Rows are points. To make a cloud, some directions were put in groups of two or more. Within a group, all points are equally far from the middle, so they leave a hole (a ring in 2 directions, a hollow ball in 3). The other directions are filled evenly. Then the cloud was stretched, turned, moved and blurred a little. How many holes are there, and how many directions does each take, smallest first?

Cloud (14 x 2)
[[  6  29]
 [-16  22]
 [ -6 -50]
 [ 53  -3]
 [104   1]
 [ 37   8]
 [ -7 -28]
 [ 27   2]
 [ 81  -7]
 [ 45   9]
 [ 48  53]
 [ -2  70]
 [ 27 -49]
 [ 44  92]]
Holes: 0

Cloud (22 x 3)
[[-10  48   3]
 [ 94 -41  46]
 [ 54  14   4]
 [ 19 -34 -27]
 [109 -25  50]
 [ 45  72   6]
 [105  24 -17]
 [ 19   5 -63]
 [ 50  10  31]
 [-36  52  51]
 [-41 -25 -11]
 [ 64  -6 -10]
 [-46 -22  21]
 [-30  70 -36]
 [ 53 -38  -1]
 [ 26  26 -62]
 [ 23 -22 -52]
 [-52  60 -53]
 [-18  23 -55]
 [ 68  39 -23]
 [ 34  31 -22]
 [-15  49  36]]
Holes: 0

Cloud (32 x 4)
[[-65  30  17  43]
 [ 28  60 -38  33]
 [-88  24 -30  -8]
 [-70   1  49 -43]
 [  9 -61  -5 -44]
 [-32 -40 -49 -64]
 [ 57 -21 -53  12]
 [-53  51  33 -24]
 [  7 -12  58  43]
 [-71  41  18   2]
 [  8  42  -9  66]
 [ 40  61  62  36]
 [-18  66  35 -35]
 [-89  10 -33 -22]
 [  6 -57  64 -30]
 [ -4  -2 -83 -58]
 [-66 -44   1 -31]
 [-76  37  -2  26]
 [ 88  14  31 -36]
 [-52  61   2  19]
 [ 25  64 -14 -21]
 [-56 -38  46 -31]
 [ -8  63 -30  52]
 [ 15  67 -16  36]
 [  9 -13   5 -86]
 [-53  46  10 -35]
 [-95 -22 -30  -9]
 [-82  29  -5  -9]
 [ 53  28 -60  30]
 [ 60 -25 -11 -44]
 [-32  -5  12  59]
 [-43 -56   7 -38]]
Holes: 1 (3)

Cloud (88 x 8)
[[ -44   -8  -15   23  -61  -25   30   71]
 [ -25  -25   13   -5   88   17  -55   31]
 [  30   65   -8   -4  -64   51   12   61]
 [  40   16   28  -23  -11   36  -44   16]
 [ -25    3    9  -43   18   19  -80   12]
 [ -42   49  -32  -16   -9   29  -22    2]
 [  -6   41  -11  -38  -34  -11    4  -34]
 [ -38   80  -18   16  -39   33   34   52]
 [ -26   30   -4   -1  -30  -41  -83   63]
 [ -35  -47  -16   23  -16    5  -78   58]
 [   8   -3   -1  -22   22  -60  -18   -9]
 [ -78    1    0  -54  -22  -53   16   -5]
 [  17   40    0  -36  -10   -9   11  -57]
 [ -31   -7  -68   20  -56   51   -9  -33]
 [ -38  -14   30    3  -50  -16 -106   92]
 [  19  -21    2   -1   29   10   63   24]
 [ -29  -22   -9  -18  -36   83   13   43]
 [ -15   14  -29  -56   45   32   26   26]
 [  17   19  -11  -55  -17   26   87  -64]
 [ -11  -15  -77   38  -32   24    8   32]
 [ -23  -46    7  -24   37   41  -27  -44]
 [  18  -47   35   32  -14   26  -57   48]
 [  15   25   26  -30  -48    6   13  -36]
 [   0   55  -50   12  -73  -12  -15   24]
 [ -16  -46   -2    5   72   11  -61   41]
 [  24  -26   19  -48   42   25  -52  -31]
 [  -5  -51   36  -28  -30   17  -38   -8]
 [ -30  -38   55   26  -34   16  -79   85]
 [  -3  -23    9   84   13    0  -46   63]
 [  34  -60  -66  -37  -12   53   33  -22]
 [ -34  -71   42    6   -3   21   11   24]
 [ -39  -44  -22   14  -48   18  -45   97]
 [ -40  -46  -42   -9  -26   72  -43  -11]
 [  59   -2  -25  -47    3   41   -5   15]
 [  -3  -24   34  -21   37   46   27  -38]
 [ -76    2  -18   18  -45   10  -18   32]
 [  16    2   37    4   49   86  -43  -30]
 [  27   19   41  -32   35   -7   -4  -50]
 [  74   38   27  -23  -19   24   -1   74]
 [ -19   14  -24  -58  -10  -58    1   -8]
 [   7  -48   17   -4   59  -28  -54  -36]
 [  22  -64    3  -19  -11   63   10   30]
 [ -46  -45  -16   -3   37  -36   50  -75]
 [ -11   10  -40  -59  -31    3   11  -10]
 [ -44   33   63   53  -28   -2   -9   35]
 [  -8   14 -105   13  -57   -8   14   25]
 [ -24  -63  -44   40   11  -13  -37   18]
 [ -45   23   17  -13    2  -15   -3   -7]
 [  45    0  -44  -41  -53    8   52   23]
 [  58   29  -13   36  -46   21  -40  -13]
 [  69   53   36  -12  -35    8   -3   35]
 [ -29   14   24   24  -61   48   21   59]
 [ -67    9    5  -13  -32   -1  -98   42]
 [   7   43   -7    5   28   28   23  -64]
 [  19  -24  -29  -16    4   80  -66  -16]
 [  -8   -4  -25  -43  -12   34   13   -1]
 [  35   24  -39  -34    2   -9  -47  -28]
 [ -29   -7   53  -33   50  -15  -50   22]
 [  43  -53   55  -25   -1  -28   -5   69]
 [  -5   -8   38  -21   52    7   -5  -40]
 [ -17 -113   14   -2   41   36   43   49]
 [   0   24   55   23  -48    7  -22   95]
 [ -67   -3  -27  -15  -20   96  -34    0]
 [ -32  -57   -4   11    5  -16  -35  -27]
 [ -41   -5  -53  -25   -8   48  -46   15]
 [  11   41   44   10  -22   61   -1   39]
 [ -51  -36   32   10  -47    5  -72   52]
 [ -10    4  -21   11  -52    0   -8   73]
 [  25  -24    8   42   -1    9    5   24]
 [  18   15   -5  -39   -1    4  -46   21]
 [  -1   23   11   64  -58  -19    2   50]
 [  -8  -16   15  -10  -49  -42  -84   42]
 [   1  -19  -42  -54    4    8   30  -75]
 [   4  -22   19   21  -23   14  -13   57]
 [   9  -26   16  -14  -15  -17  -66   -6]
 [ -43   38   -5  -75   35   28   64    8]
 [   7   -5  -10  -57   47   17  -13  -75]
 [ -78  -22   21   -8   10  -26  -48   22]
 [ -91   -9    8   13  -26  -34    2   27]
 [  30  -76  -40  -10   21   27    0    1]
 [   8   19   18  -23   11   13  -51  -34]
 [  64   33    0  -18    0   46  -26   37]
 [  28   -5  -45   36  -29   33  -16   23]
 [ -22  -21   37   14    0  -13  -72  121]
 [  -9   64  -27    1  -32   10  -66   29]
 [ -15   13   -4   -5  -16   19   22   99]
 [   1   52  -31    9   58  -14   -9    2]
 [  41  -31   18  -19   24   23   27  -57]]
Holes: 0
